Each row of a before or after table is a point. The points were changed in one or more steps. Then noise was added and the rows were shuffled. The steps act on columns, c1 being the first. Write out the steps. A step turns or swaps two columns, mirrors them in a line or flattens them onto one, adds a multiple of one to another, or multiplies or shifts one. Angles are multiples of 10 degrees, from the lower column toward the higher: turns from -170 to 170, lines from 10 to 170 but not 90. Use the fewest steps. Two steps may share a column if one is a turn and the other turns, adds or multiplies; they go together, in the order done. Otherwise the lowest column goes first.

Before (13 x 3):
[[ 23   0 119]
 [-12  -8  28]
 [-11  16 -16]
 [ 20  -5   4]
 [-20  18 -16]
 [  3  25   9]
 [ 18  -5  53]
 [-25   2 -18]
 [  0   2 -10]
 [-34  -3  21]
 [ 16 -27   5]
 [-23  -2  65]
 [-14   9  76]]
After:
[[  23    3   21]
 [ -25   -7   17]
 [  11    0   -3]
 [  -7  -19  -17]
 [ -61   -3   32]
 [  18   13   11]
 [  -6   -3  -21]
 [ -15   -4   36]
 [  21   16   15]
 [ -10   20   -1]
 [ -72    8   27]
 [ -56   -3  -10]
 [-121    0   -5]]
Steps: mirror c1 and c3 in the line at 130 degrees; multiply c2 by 0.7

Before (9 x 4):
[[ 69   3  22   6]
 [  8 -43 -54  28]
 [ 20  18 -12 -58]
 [ 29  29 -55 -61]
 [ 21   0 -17 -32]
 [ 48  24 -15  -6]
 [ 17 -12 -40 -20]
 [-14  16 -18  25]
 [ -6 -66 -48  25]]
After (9 x 4):
[[-17 -16  -9  28]
 [ 11 -40   6 -58]
 [ 30  20  17  -5]
 [ 60  11  36   5]
 [ -4 -30   0 -61]
 [ -4 -32  -3 -18]
 [  7 -32   6 -33]
 [-24 -40 -15  25]
 [-20  41  -9  25]]
Steps: flatten c1 and c3 onto the line at 30 degrees; add 1 times c4 to c2

Before:
[[-34  27  29 -24  33 -10   2  37]
 [-11  18 -69  25  34 -34  59  42]
 [ 35 -33  -4   4  25   9   9 -30]
 [ 11 -16  -1  13 -22  -7   7 -56]
 [ -4 -40  17   5   9   4  45 -39]
 [-40   8   3 -68  -1  21 -25  46]
 [ -2 -27  38  49  11  36  25 -28]
 [ 44  21  -7  -6  33  40  64  -8]]
After:
[[-41   8  64 -21  -2  20 -25  46]
 [-14  18 -47 -66  33 -33  60  41]
 [ -4 -41   1  15   9   2  45 -39]
 [ 35 -33  -5  -9  26   9   8 -30]
 [ 42  21   4 -17  35  40  64  -8]
 [  9 -16 -13   9 -23  -7   5 -54]
 [ -2 -28 -33  49  11  35  25 -28]
 [-34  29  34   8  33  -7   0  37]]
Steps: turn c3 and c4 by 70 degrees; add -0.3 times c5 to c4

Before:
[[ 23  24  -5  -5 -42   0 -15  -3  51]
 [ 12 -37  -2  10  24  49  48  11 -14]
 [-44  28 -43  59  36 -20  39 -51  -7]
 [ 33  -9   7 -17  36  -8  15  29  29]
 [  2   3 -33 -30  16 -42  29  36  32]
 [-44   4  -8  33   9  -3 -14  34   9]
 [ 17 -10  -1 -27  21  50 -15 -32 -14]
 [-42 -47 -31  27   5   1 -31 -23  33]
 [ 21  17  -7  41 -14 -10  30 -11 -31]]
After (9 x 9):
[[ 19  16  -8  80 -11  -8  31  15 -83]
 [-13 -11   8 -34  37 -13  13  41 -23]
 [-36   7 -35 -58  17 -45  28  21 -14]
 [ -3 -48 -31  53   6   2 -28 -47 -16]
 [ 15  21  -6  -8 -43  -1 -13  18  -2]
 [ -4 -36  -4  19  27  53  46  20 -67]
 [-49  10 -11  69  10  -2 -17 -22 -38]
 [ 21  32 -44 118  37 -18  38 -65 -62]
 [ 32  -8  -1 -56  24  51 -14  -7 -62]]
Steps: turn c1 and c8 by 60 degrees; multiply c4 by 2; shift c9 by -50

Before (12 x 11):
[[ 29  -4 -17 -10 -21 -38  29  24  26  10  29]
 [ 11   8 -13  -8 -19  25  -7 -15 -33  27 -16]
 [ -5  18 -30  32  19  -8 -34  15  -7 -34 -23]
 [ 34   3 -19   5  17  29   4   9 -13  -4 -10]
 [ -5 -11 -26  23 -18  10   7  17  -2  33  37]
 [ 34 -38  20 -16 -41  -7 -48   6  25  -2 -20]
 [-28 -41   4   9 -24  -3  27   0  -2  -9  15]
 [-18 -38 -29   5   6 -38 -27  12 -40   1   4]
 [-27 -18 -34  -3 -35  29 -23  15   2 -30  27]
 [ 28  23  17 -17 -21  23 -23  23  -7 -15  36]
 [ -6 -30  21 -27 -29  -6 -36  42  15 -12 -23]
 [-13   9 -14 -13  15  21  18 -12  -9  28  44]]
After (12 x 11):
[[ -4  -8 -24  -7 -37 -36  33  -3 -27   3  -6]
 [ -5  -2 -29 -11  27  37 -64   3 -32  -2  -7]
 [-26 -46 -32  -1 -40  24  34 -16  -2  35  16]
 [ -6 -75  20   0   5  11  62 -52   6  -4  37]
 [ 13   5 -14  34   3 -30 -23  20  -2  18  23]
 [-14  31 -16  14 -32 -33 -11   7  11  15 -35]
 [-28 -36   4  -3 -25   9 119   5  -6  -2  15]
 [ 36 -96  24 -12  -1   3  76 -18  22  -5  46]
 [ 29  15  16  15 -43  11 -72 -25  -3  26   2]
 [-16 -80 -27  33  -1   6  85   3 -27 -36  -8]
 [ 34   6 -18   8  14  -1  -1  -1 -12  27 -10]
 [ 29  19 -18 -20 -35  -3  25 -31   8 -40   4]]
Steps: multiply c2 by 3; turn c2 and c7 by -60 degrees; turn c4 and c9 by 120 degrees; turn c8 and c9 by -150 degrees; mirror c5 and c11 in the line at 150 degrees; turn c6 and c10 by 100 degrees

Before (11 x 12):
[[  51   16    2  -34  -14  -72    7   -4    6   15   -4 -104]
 [  67  -83   14   -8  -63  -45  -27   41   32  -25    7   31]
 [ -54   27   12    2   27   38  -42   30  -36  -23  -28  -28]
 [ -25   18  -50   25   14   16  -47   -2  -41   12  -10    3]
 [  14   22    8   30   68   17   -3    0  -44   -5  -10    5]
 [  44  -38    1   39  -52  -29  -20   10   46  -47  -19   -9]
 [  -5   38    9   21   31  -16   -7   26   16   28   -6    5]
 [ -45   -1  -24   -1   49    3    5  -12   -9   -8   -9   -1]
 [  45   15   33  -36  -53  -21    7  -25   19    3  -17  -36]
 [ -14   -9   -9   26   14   37   -7    9  -10   19   20  -34]
 [  14   21   36   -5  -56  -54    6   -1   -9  -29   28  -41]]
After (11 x 12):
[[-42  29  20  -7   8  36  25 -40 -35  24  52 -20]
 [-40  -3 -24  -1 -43   4  10 -38  -7  42  -4  -8]
 [ 25  25   9  20 -51  28   6 -52 -41  45   3  10]
 [ 28  17  50  14  33 -50 -26  41 -12  20 -17 -20]
 [ 58  11  38   1   5 -76   4  13   8  65  -2 -98]
 [ 59 -37   4  50  38 -15  15  36  48   1  22 -14]
 [ 57   3  43 -24  11 -27  21  53  22  54  -2 -18]
 [ -3  -9   1  14  -2  43 -23 -14 -10  70  -2 -35]
 [ -3  33   8  27   8  -4  11 -44  10  78  12   2]
 [-17  21 -42  15 -13  24  -1 -10 -39  63  49 -20]
 [ 77 -85   1  11  68 -44 -13  22  32  23  23  36]]
Steps: shift c1 by 10; turn c3 and c12 by 20 degrees; turn c4 and c6 by 20 degrees; turn c5 and c8 by -130 degrees; mirror c7 and c11 in the line at 140 degrees; shift c10 by 50
